Every row gives one point. The window is the flat piece filled in between its corners: a triangle in 3 columns, a solid with four corners in 4, and so on. A path goes straight from each point to the next, and from the last back to the first. After which points does the path pass through the window?
(in the rows, 128 means zero)

Window (4 x 4):
[[174 122 166 144]
 [113 109  48 180]
 [122 170 120 135]
 [141 108 198 151]]
Path:
(1): [167 106 183 199]
(2): [129  85 148 114]
(3): [124 145 129 126]
(4): [133 193 137 187]
(5): [151 140 150 171]
(6): [138 121 126 130]
(7): [136  87 184  98]
(8): [162 142 178 202]
(9): [145 169 137 166]
(10): [118 121 129 111]
(11): [154 113 139  99]
(12): [163 138 162 167]
Through the window after points: 3, 5, 7, 9, 11

Window (6 x 6):
[[137 180 101 143 104 154]
 [161 232 168 148 161 131]
 [160 155 126 175 141 138]
 [155 111 177  74 108 164]
 [ 52 173  86 118 123 116]
 [149  97 112  45 117 149]]
Path:
(1): [116 150 133  76 138 195]
(2): [147 156 143  86  83 115]
(3): [132 159 141 107 117 104]
(4): [131 173 130 128 163 165]
(5): [150 149 122 110 132 176]
(6): [178 142 127 127 100  99]
(7): [140 189 126 154 110 103]
(8): [108 183 131 158 162 169]
Through the window after points: none

Window:
[[111  77 139 152 157 124 138 127]
 [ 77 172 106  71  97 189 123 180]
 [ 92 140 155  51 112 144 207 151]
 [147 177 140  77 178 119 115 182]
 [135  62  96 163 125  69 125 126]
 [155 202 176 116 134 119  75 193]
 [147  95  84 158 108 166 162 101]
 [ 88 189  62 167 101 189 175 120]]
Path:
(1): [124 105 108 153 132 126 147 193]
(2): [114 112 103 114 109 109 128  95]
(3): [ 95 159 118  90 130 125 111 123]
(4): [110 141 126 124 116 146 150 184]
(5): [108 141 133 114 115 146 197 212]
(6): [ 99 145 126  56 119 146 135  85]
(7): [111 143 136  84 117 131 145 111]
(8): [115 117 132 108 136 154 199 189]
(9): [120 159 134 127 140 179 152 200]
(10): [120 193 152  96 113 135 110  83]
(11): [ 84 147 120  76 122 151 102 111]
(12): [113 145 105 121 108 163 163 190]
(13): [108 136  98 171 117 167 185 201]
(14): [110 177  92 125 123 154 132  92]
(15): [116 104 119 130 128 130 128 104]
(16): [134  90 114 158 138 137 168 158]
Through the window after points: 1, 5, 7, 11, 13, 15

Window, 9 rows:
[[180 188  85  91 120 135  62 132 115]
 [129 120 107  15 134 165 154  96 124]
 [165 142 181  71 124  51 108 116 110]
 [ 84  99 175 148 178 190  86 148 161]
 [132 106 126 168  56 114 105 148 118]
 [ 69 197 133  94  43  84 110 122 142]
 [ 83 103 194 151 143 194 138  61 133]
 [ 96  86 132 131 181  89 172 110 149]
 [142 123 171 160 167 128 144 175 114]]
Path:
(1): [120 126 172 140 146 161 114 141 165]
(2): [ 75  97 142 131 175 148  93 144  98]
(3): [134 148 137 117 138 118 102 146  87]
(4): [161 149 135 112 126 130 117 124 170]
(5): [123 133 147 136 133 119 143 109 185]
(6): [119 102 123 117 153 123 116 136  69]
(7): [ 67  98 117 131 151 150  90 137  69]
(8): [131 139 153 141  96 156 137 123 201]
(9): [161 145 177 109  85 138 132 116 199]
(10): [ 69 144 125 131 147 129 106 121  64]
(11): [113 116 144 111 123 109 104 125  50]
(12): [158 133 161 123 100  97 126 133 188]
Through the window after points: 1, 3, 5, 9, 11

Window:
[[128 224 200  73  86 139 135  98  61 133 161]
 [ 82  84  73 132 133 200  98 141 149  48 140]
 [ 54  89  46 191 158 139 102 136 141 124 169]
 [158 201 188 102 142 129 107  78 150 121 146]
 [107 129 240 105 119 116 164 121 121 110 142]
 [178 154 193 111 149 137 100 137  70 122 169]
 [138 108  25 169 115 112 131 137 135  68 141]
 [120 115  37 141 124 144 108 192 161 153 110]
 [125  63  42 125 114 137  92  98 127 139 124]
 [ 88 152 177  54 188 102 140 124  98  93 140]
 [143 153 169  82 157 166 188 104 114 126 184]]
Path:
(1): [147 133 154 107 128 137 107 141 110 118 176]
(2): [153 145 150 122 157 142 123 116  83 127 132]
(3): [111 125 116 161 149 161 117 107 108 122 115]
(4): [130 121  90 103 106 125 111 138 154 122 190]
(5): [125 117 169  78 103 118 131 150 152 114 195]
(6): [119 151 183 142 158 150 133  99  89 100 103]
(7): [127 137 106 122 157 160 124 112 111 116 132]
(8): [127 135 104  95 120 130 108 145 137 112 194]
(9): [ 95 109 109  62  98 133 107 137 175  98 196]
(10): [102 136 109 159 156 169 132 120 104  90  99]
(11): [136 135  87 147 150 178 117 134 100 114  87]
(12): [115 127  87 117 118 130 117 164 155 137 150]
Through the window after points: 1, 5, 11

Window, 11 rows:
[[140  84 196 124 169 106 168 145 105  85 103]
 [112  90 129 102  85 150  85 107 124  96 135]
 [ 89 151 145 165  49 127 130  60 164  97  95]
 [ 97 177 115  49  75 134 123  90  84 111 109]
 [152 123 144 127 170 183 174  70  70 149 109]
 [175 137  85 134 109 129  98  60 153 125 116]
 [101 129 111 154 196 149 120 148  63 107 106]
 [114 181 145 135 111 118  64 168 197 189  99]
 [ 85  94  89 173 172 124 122 154 177 159 111]
 [169 127 107 158  82  80  82 149 132 179 115]
 [158 130 144 128 130  85  75  78 134 193 106]]
Path:
(1): [117 113 130 119 120 121  85 145 171 156  35]
(2): [146 116 119 117  97 130  93 130 114 145  34]
(3): [138 137 124 140 109 106 113 112 124 149 165]
(4): [140 163 133 140 121  92 137 104 122 147 183]
(5): [143 122 132 135 139 133 100  94 127 162  58]
(6): [100 112  98 110 115 132  88 116 113 132  21]
(7): [113 158 131 139 169 141 142 130  78 109 175]
(8): [105 164 126 165 126 124 110 132 162 157 164]
Through the window after points: 2, 6, 8

Window (12 x 12):
[[ 65 194 103 142 127 111 150  85 169 124  44 161]
 [144  32 124 183 179 142 105 125 120 159 148 139]
 [ 81 140 161 105 119  95 117  96 121  80 141 127]
 [126 103 159 110  83 136  95 184 189 116 124 123]
 [106 133 141 134 139 128  47 178 143 127 178 145]
 [130 137 190 175  71 101  70 137 178  80 153 190]
 [127 132  82 136 118  83 111 101  76 128  82 143]
 [173 102  43  90 179 164 170  89  83 184 178 144]
 [105  74 179 130  95 135  42 124 151 155 141 183]
 [156  87 210 143 140  99  81 169 135 180 164 158]
 [102 138  39 117 149  42 143  42 149 136 105 144]
 [172 129  62  85 205 134 124  65 124 133  92 134]]
Path:
(1): [116 139 107 147 120 114 101  82 123 147 121 107]
(2): [130 120 104 110 147 118 124 118 126 134 105 175]
(3): [ 80  98 108  90 150  82  97 108 153  89 115 218]
(4): [130 147 109 148 138 116 128  86 150 155 118 114]
(5): [129 111 133 138 124 136  77  85 127 158 128 135]
(6): [101  99 125 115 145  89 108 151 136 121 138 217]
(7): [107  97 104  93 164 123 138 170 118  94 149 213]
(8): [138 130 114 140 124 116  94 106 125 147 139 132]
(9): [160 127 157 161 115 129  72 102 146 143 144 102]
(10): [119  90 135 104 164 127 110 162 123 128 131 192]
(11): [125 100 159 127 115 102  92 154 148 111 146 200]
(12): [140 148 178 172 106 168  66  90 142 136 135  92]
(13): [129 142 121 154 133 121  80  99 162 160 130 129]
(14): [132 103 116 128 131 108 109 151 136 127 128 183]
(15): [102  67 107 107 151 104 115 154 114  87 104 198]
(16): [157 151 131 187 105 112  86  74 121 180 136 100]
Through the window after points: 1, 7, 15

Window, 14 rows:
[[171 134  55  98 120 173  62 195  96 139 133 169 136 119]
 [163 123 103 176  89 145 170 102 136 126  81 112 192 133]
 [137 163 100 114 128 120  92  95 148 117  73 126 157 110]
 [ 81 118 207 109 114 207 162 135 165 130 118 103 125 115]
 [101 146 176 171  91 190 139 110 233 143 146 128 124 127]
 [ 85 105 161 167 154 152 128 180 189 145 106 128 135 118]
 [154  87  67  91 154 150  72 135  97 138 117 216 113 174]
 [160 150 151 186 147 151 112  86 109 124 128 126 179 105]
 [151 106 128 166  92 109 104  95 137  88 134  70 160 131]
 [172 139  97  91 115 122  66 195  88  85 108 245 140 159]
 [ 83 150 131 129 141 145 180 140 167 121 168 136 125 119]
 [206  96  59  85 164 166  77 170 126  66 112 217 132 115]
 [ 47 127 157 139 131 205 132 135 197 113 146 120 194 143]
 [176 106 136 133  96  93 123  83 148 152 131 121 217  89]]
Path:
(1): [121 128 105 130 119 164 112 145 141 124 113 183 140 112]
(2): [151 141 120 104 142 155 111 146 146 125 118 158 149 148]
(3): [176 142 156 119 137 157 135 176 191 139 111 106 136 187]
(4): [ 70 112 107 161 131 135  94 106 127 120 108 161 166  54]
(5): [ 81 123 133 147 104 153 142 125 150 111 128 130 155  70]
(6): [137 143 148 145 125 160 125 144 178 129 129 118 152 135]
(7): [147 147 127 104 144 148 123 162 168 142 137 118 149 155]
(8): [ 98 116 106 157  98 171 120 116 112 104 132 177 137  72]
Through the window after points: 3, 7

Window (14 x 14):
[[124 151 150 141 100 129  98  96 134 142 132 162  48 139]
 [145 128 122 114  54 179 103 113 185 185 167  92 111 116]
 [142 135  74 134 130 178  69 213 118 187 135 114 110  85]
 [173  71 163 150 160 144 109 144 119 169 167 169 127 113]
 [112 125 139  87  87 195 118 172 131  83 170 160  24 114]
 [ 82 172 210  82  84 128 133 181 111 155  43 138 103 119]
 [ 65 186 118 163  47 108  88  57 137  69 189 150 178 118]
 [155 180 113 140 124  57 150  92  92  87 103 185 144 215]
 [129 149  80 125  72 188 159  86 109 153 115 149 118  37]
 [174 126 108 164 124 101 116 206 149 178 128  60 120  64]
 [147 149  87  95 117  83 100 155 188 120  79 134 121 105]
 [149 141 109 137 212 147 137 152 178  84 107 131 107 123]
 [ 93 172  66 119 190  26  98 188 144 140 182 103 153 139]
 [180  75 107 127 190  89 100 114 113 103  81  71 140 142]]
Path:
(1): [210 162 115  90 159 122  71 127 133 145 144 147 116  92]
(2): [173 146 137 112 149 126  98 130 136 130 127 126 111 119]
(3): [ 85  81  79 174 109 115 147 186 164 139 113 139 114  98]
(4): [ 81 101 102 142 120 106 164 155 162 143 122 131 122 124]
(5): [164 193  97 107 131 114  56 155 114 118 160 116 149 100]
(6): [165 181 152 119 135 110  94 120 122 133 153 111 140  90]
(7): [104 117 105 135 114 133 112 142 153 131 127 130 108 122]
(8): [ 98  95 112 154 117 122 125 158 146 124 112 124 135 116]
(9): [198 179 128 103 137 115  93 110 104 144 128  97 113 100]
(10): [154 160 175 106 123 125 103 147 100 135 128 129 134 100]
(11): [ 89  83 124 148 116 140 141 160 165 165 101 167  84 142]
(12): [123 111 113 145  95 118 121 146 148 142 126 131 100 108]
(13): [152 187 142  94 117 140  84 130 111 158 153 125 122 118]
(14): [156 202 144  84 144 141  70 149 112 115 143 141 123  90]
(15): [ 91  69  93 178  96 100 148 151 161 181 137 113 126 144]
(16): [107  80 130 166 139 134 134 162 134 140 128 123 123 134]
Through the window after points: 2, 8, 10, 14, 16

Window (14 x 14):
[[117 181 127 125  99  91 184  91 149 114 129  73 186  64]
 [ 71 102 106  92 140 116  87 144 131 130 165 123  97 168]
 [139  37 130 233 147 109 152 132 196  86  93 158 122 129]
 [109 189  85  84 130 163 133 131 102 137 156 136 115  71]
 [114 118 148 127 155 143  64 151 139 189 116 143 112 176]
 [152 221 114  76 115 120 159  73 169 106 157  93 101  80]
 [ 90  89 144 197 157 183 164  82 198 101 132 119 169 171]
 [105 181 131 138 110 124 143  92 196 133 199 113 152  55]
 [167 158  71 131  79  62 109  59  82 121 143 206 109 102]
 [156  98  56 183  89 116 108 117 186 107 106 143 155 137]
 [109 141 152  38  95 153 118  97 169 124 137 115 162  62]
 [128 116 151  78 104 178 101 134 109 165 187  76 109 125]
 [148 116 137  93 163 141  63 160 116 116 172 137 151 154]
 [146  44 110 175 146 120 181 136 208 143 128 167 166 174]]
Path:
(1): [110 121 155 134  94 148 147 143 140 119 146 138 133 134]
(2): [146 103  98 139 163 108  97  82 185 146 136 102 139 128]
(3): [145  88  89 115 172 141 127  53 154 138 125  89 137  98]
(4): [116 162 133 155  67 108 153 162 168  98 172 170 142 114]
(5): [ 93 149 128 138 113 119 126 142 153 109 161 146 127 154]
(6): [110  67 109 115 166 160 116  72 170 147 143  86 138 108]
(7): [130 104 119 107 140 140 111  96 148 153 138 121 137 103]
(8): [107 133 137 117 119 131 115 140 163 131 140 138 133 140]
(9): [134 143 105 132  67 104 129 108 129 106 119 185 109 135]
(10): [153 117  91 145 161 102 121  69 131 143 168 138 152  91]
(11): [135 121  60  99 154 134  96  82 163 151 180 107 128  92]
(12): [138 149 166 169  70 121 142 167 148  78  92 159 150 163]
Through the window after points: 5, 7, 9, 11

Window (14 x 14):
[[101 195  84 123 144 137 103 126 139 162 180 129 130  99]
 [107 105  89 111 136 150 163 108 104 128  99 115 180 171]
 [113 165 173 156 199 130 198 159 150 138 108 128 204 178]
 [115 153  78  71 187 125 135 140 135 154 140 165  68 132]
 [139 106 130 120 121 153 181 113 199  86 123 113 164 126]
 [108 119 162 160 164 122 136 121 101 173 173 116  68 177]
 [116 101 161 148 131  50 159 204 121  86 134 135 107  63]
 [156 110 101 165 149 183 222 133 157 151  85  66 173 136]
 [140 143 142 125 105 151 205  94 146 178  85 159 180 173]
 [173  91 166 172 148  98 115 181 109  89 163 197 105  89]
 [ 51 150 135 166 126 212 169 145  70 147 195 133  81 144]
 [110  98 134 187 168  69 169 122 133  86  93 180 120 104]
 [109  69 153 164 139  71  93 191 161  89  60 188 109  91]
 [131  69 140 193 121  85 180 194 174 118 180 183 164 116]]
Path:
(1): [123 160 102 143 130 137 147 143 129 112 117 129 109 157]
(2): [108 131 139 120 165 137 156 120 124 153 127 142 140 116]
(3): [122  96 138 138 147 126 171 137 126 143 134 152 144 123]
(4): [120 156 118 168 111 134 153 163 138 103 132 141 126 155]
(5): [122 161  99 153 130 114 156 164 125 106 123 142  91 160]
(6): [ 97  91 166 117 179 156 147 100 121 162 119 154 150  94]
(7): [113  96 161 135 160 100 146 150 114 124 143 146 132  90]
(8): [121 132 119 175 108  89 166 191 147 103 113 130  88 148]
Through the window after points: 3, 7

Window (14 x 14):
[[163 117 120 142 171 139 125  63 120 120 110 146 129 167]
 [114  99  89 183 206 105 134 103 150 134 107 101 126  94]
 [ 62 118  72 150  98 149 117 130 108 159 148 176  59 119]
 [166 163 123  88  43 231 134 133 148 172 107  66 147  99]
 [153 107 108 138 154  90 115  70 183 118 195 126 113 114]
 [140 187  82  77  16 177 198 153 155 106 127 141 184 116]
 [116 137 129 109 213  89 122  76 186 190  95  92 108 163]
 [202 155 114  87 158 135 153 163 113 192 118  74 114 133]
 [ 47 147 175 187 122 110 124 126 101 111 164 148  76 102]
 [191 144 101  84  72 117 111 126 124 197  92  77 206 135]
 [127 178  96  28  60 197  97 181 105 112 115  82 158 102]
 [103  45 128 150 139  90 152 102 149 110 124 116  75 157]
 [ 42 103 153 136 105 200 115 210 119 150 170 188 120 113]
 [ 73 115 133 218 133 114  83 167 171  93 137 190  45 137]]
Path:
(1): [103 127 108 164 139 141 116 117 139 138 142  94 120 178]
(2): [133  89 156  79 120 125 153 120 141 140 100 172  97  67]
(3): [119 115 132 124 128 130 136 125 133 131 118 154  99 102]
(4): [ 87 148  90 167 129 173 123 149 148 115 172  97 118 160]
(5): [117 157  82 149 110 147 149 142 114 157 152  83 153 185]
(6): [156 127 133  95  99 129 121 106 145 132 101 146 140  94]
(7): [139 130 123 115 106 164 122 124 141 144 106 131 130  98]
(8): [120 137 118 128 100 171 132 138 131 156 148  97 128 160]
(9): [144 145  90 154 117 140 138 111 145 128 158  83 139 154]
(10): [142 122 127  91 117 114 126 102 148 126  99 147 112 102]
(11): [135 134 174 119 113 100  95 112 114 146  86 175  93  76]
(12): [ 88 134 108 151 129 138 136 132 131 136 152 108 114 134]
(13): [106 142  93 153 115 162 133 130 110 125 176  63 153 196]
(14): [148 126 135 102  77 153 117 148 132 138  94 170 112  57]
(15): [154 117 134 104 123 110 157 126 141 137  95 146 103  86]
(16): [126 167  77 152 122 151 117  99 139 135 158  57 145 205]
Through the window after points: 1, 5, 7, 11

Window, 14 rows:
[[153 134 173 147 207 164 160  99 113 120 165 130 108  51]
 [134  63 123  80 157  83 104 236 100 201 140  79 113 141]
 [119  60 191 112 128  68  99 103 130 216  48 137 135 100]
 [106 144 110  62  79 120  86 178 137 132  62 120 157 147]
 [ 93  81 147 101 112 137 107 124  93 155 214 151  96 118]
 [100 176 103 154 123 115  67 110  65 140 127  79 150 155]
 [181 177 124 138 129  99 177 116 101 101 152 197 129 143]
 [121 136 104 171 119 165  47  70 112 114  83 182 104 174]
 [ 69 109 113 194  86 105  48 135 169 162 101  79 211 152]
 [ 92 124 184 130 134 123 107 147 100  48 105 104 122 101]
 [ 93 111  90 141 135 123 150 132 131  88  48 105  63  86]
 [ 56 134  89 186 146 162 176 196 123 156  85 161  98 121]
 [ 65 128 128 111 143  79  86 148 156 157  90  80 138 176]
 [132  92 166 108 161 125 144  83  90  98 135 120 187 117]]
Path:
(1): [112 147 108 139 134 102  54 155  97 148 120 159 148 117]
(2): [106  90 133 131 123 143 144 106 120 152 130 107 105 151]
(3): [125 126 152 127 114 167 115 122 114 149  89  99 121 137]
(4): [105 117 128 114 167  57 109 137  99 120 129 152 130 104]
(5): [ 92 123 120  87 135  81  75 141 119 138 110 136 163 117]
(6): [130 113 153 136 102 161 143 137 126 133  82 106 114 133]
(7): [125 113 199 144 105 160 152 121 121 141 115 110 117 137]
(8): [114 108  85 101 208  95  98 104  90 100 162 144 161  73]
(9): [110 115 127 137 139 106 109 144  93 136 121 150 146 107]
(10): [136 118 162 129 141 121 147 112 143 161  91 128 100 129]
(11): [121 142 121 154  83 145 108 141  87 169 129  70 110 188]
(12): [ 72 145 109 131 199  88  87 115 102  96  99 157 176  70]
(13): [ 74 115 100 116 149  95  97 134 123 124  96 159 150 113]
(14): [138  95 177 153 120 141 145 169 132 177 110  76  95 130]
(15): [110 144 204 129  82 138 149 153 133 190  96 116 110 166]
(16): [103  74 102 121 167  75  73 124 112 148  96 116 152 103]
Through the window after points: 5, 7, 9, 11, 15

Window:
[[187 182 152 109 136 140 113  27 135 124 240 118 149 103]
 [149 130 101 160 160  73 126 165 105 125 122 157  71  61]
 [140 185 131 105  82 115 191 155 149 142 176  57 135 108]
 [152 154 126 134  93 172 142 117 100 149 139  40 106 135]
 [128  98 116  83 195 156 161 137 102  87  82 100 154 140]
 [ 85  71 101 114  97 158 134 113 134 122 110 172 169  93]
 [ 90 118 168 147  80 116  70 203  65 125 177  46 128 128]
 [160  72 143 128 111 142  12 142 145 120 128 117 132 163]
 [123 111 175  83 183 115  99  70 146 121 109 181  97  77]
 [ 84 192  83 139 123 170 132 159 163 112 141  78  64 109]
 [ 99  97 186 173 180 110 136 122 108 128 121 105 168 133]
 [150 129 173 133 160 164  91 169 116  91  73 154 131  99]
 [188  70 165 152 134  70 154 143  71  27  84 133 109 144]
 [102  72 216 122 202 174  89 176 127 144 156 158  95 130]]
Path:
(1): [148  89 150 141 131 162  93 139 140  94 157  75 120  93]
(2): [113 132 136 115 133 108 107 142 106 143 116 152 109 177]
(3): [140 126 130 131 123 132 116 150  95 113 124 128 124 156]
(4): [156  96 150 145 128 128 120 126 151  82 156  62 138  93]
(5): [137 122 130 142 134 127 121 158 126 111 138  87 122  76]
(6): [120 143 137 125 116 115 113 121  94 120 139 116 117 141]
(7): [120 141 145 133 116 140 119 125  96 130 133 133 127 173]
(8): [143 106 138 115 148 140 130 145 120 108 145  50 129  68]
Through the window after points: 7

Window, 14 rows:
[[155 140  97 162 192 140  82 149 118 132 153 147 133 112]
 [ 94 104  99 192 122 146  71 127 112 158 132  62 109 157]
 [142  46  69 140 129 147 168 179 100  94 141 127 146  98]
 [133 102 181 133 194 111 100 135 109 210 150 119 112 122]
 [160  78 146 110  63 148 115 165  82 111 113 122 101 169]
 [142  81 153 141 111  80 161 119 147 164 183 135 129 142]
 [102  85 120  97  93 109 120  93 167 112  64  93 143 122]
 [107 168 186  98  96  91 159  82  92 152  71 136 161  99]
 [129 167 109 136 152 137 136 112 170 159 122 103 104  93]
 [170  70 119  96 153  85 188 182  92 175 180 135 196 151]
 [167 141 145 132 107  60 166 198 101 128 121 139 140  91]
 [124  73  85  95 155  77 100 103 118 145 158  91  55 166]
 [117  97 135 141 113 135  88 117 126 186  73 159  74 156]
 [ 32 140 144  63  98 114 118 135 105 128 150  97 170 143]]
Path:
(1): [ 91 109 164 121 127 101 162 153 112 129 104  93 110 152]
(2): [160  85 100  97 105 116  88  94 110 194 168 146 158 108]
(3): [147 121  95 158  81  74  97 110  88 172 141 114 148  99]
(4): [145  98 135 126 152 121 137 150 131 134 121 130 107 140]
(5): [147  93 167 172 174  93 210 157  96 120 118 141 128 162]
(6): [137 131  96  76 105 116  64 141 120 187 160 115 160  88]
(7): [146 127 100 141 109 106  63 131 132 198 167 106 124  84]
(8): [ 91 113 158  95 138 134 189 141  84  77  56 140 142 162]
Through the window after points: 5

Window, 14 rows:
[[117 131 117 151 155 117 122 161  86  94 113 109 134  79]
 [139 122 128  99 118 133 112 159 147 172 112 133 132 132]
 [131 134 166 133  91 128  83 109 143 164 109 101  81 155]
 [148 130 119  84 140 123 110  73  94 142 142  98 169 144]
 [150 123 149  94 143 152  98 117 145 127  96 149  94 149]
 [116  65 136 162 125 130 147   7 105 183 134 156 174 153]
 [138 145 165 121 116 116 101 130 136 120 144 134 154 143]
 [ 93 149 121 106  96 140 117 116 104 136 157 145 143 146]
 [122 134 159  98 125  97 137 105 100 192 189 135 101 141]
 [178  85 111  89  96 155  83 125 118 123 166  97  56  34]
 [140 121 150  89 125 143 149 137 115 142 164 101 127 158]
 [ 69  78 109 120 142 125  97  78 175 140 124 125 143 129]
 [147 144  86 157 112 106 122 141 128  84 115 131 117 118]
 [ 65  63 114 141 130  75  84 147  75 132 177 128 121 133]]
Path:
(1): [117 113 152  90 113 108 133 114 105 146 102 127 122 115]
(2): [137 117 120 119 129 136 110 103 117 154 168 117 125 141]
(3): [131 122 129 142 146 136  71  90 117 154 171 146 120 145]
(4): [107 112 154  69 102 117 158 126 121 153 130 112 123 126]
(5): [117 105 145 122 120 111 145  95 107 143 131 128 118 132]
(6): [143 133 108 152 151 156  48 104 122 169 156 133 165 124]
(7): [150 154 126 124 190 122  78 119 136 153 199 100 116 143]
(8): [109 101 133 116  93 120 129 120 111 135 117 129 144 121]
(9): [111 103 145  85 101  98 140 115  79 124 131 144 139 128]
(10): [128 122 120 129 138 133 113 116 129 145 149 125 132 125]
(11): [123 113 140 146 169 166  90 121 134 161 175 134 121 144]
(12): [101 101 122 105  85  92 115 121 118 120 113 123 110 112]
Through the window after points: 5

Window, 14 rows:
[[177 155 167  41 141 146 119 174 117  90  98 128 118 125]
 [ 90  83 134  59 126 107 144 164 133 173 156 173 164 206]
 [144 141  93  83 150 150 121 151 118 150 150 150  68 153]
 [143 133 184 121 209 119 136 163 144  59 165 132 103 105]
 [140 150 124  68 164 105 127  87  55  62 163 107 140 138]
 [135 108 145 123 116 103 125  95  23 119 179 137 140 111]
 [168 132 165 103 176 166 139  99 108 178 158 155 148 151]
 [166 132 164 232 159 128 157 102  81 103  40 105 177 127]
 [ 93 185 135  77 121 169 127 143  92  60  75 153 182 130]
 [146 194  99 143  80 119 162  91 106 129  91  91 110  87]
 [108 156 125 123  91  80 105 169 127 122 151 175 175 193]
 [142 142 117 152  71 101 169 193  85 113 206 113 154 165]
 [169 149 155 155 108 134 159 111 123  90 154 104  46 140]
 [167  92 120 100 146 145 135 126 150 126 143 175 142 149]]
Path:
(1): [164 179 142  94 157  95 178 155 134 110 118 191 111 178]
(2): [135 128 133 115 134 139 125 127 110 105 129 108 144 133]
(3): [135 137 145 105 102 137  90 103 121 128 170 108 153 150]
(4): [170 105 101 117 182 117 211 184 113  89 100 216 129 145]
(5): [140 126 122 130 158  97 189 133 110 107 115 186 168 134]
(6): [156 136 163 120 151 153 103 116 102 106 139  95 123 140]
(7): [144 142 133 117 144 122 113 105 101  94 143  93 127 121]
(8): [142 156 122  70 141 111 169 116  69  88 147 156 139 149]
Through the window after points: 3, 5, 7
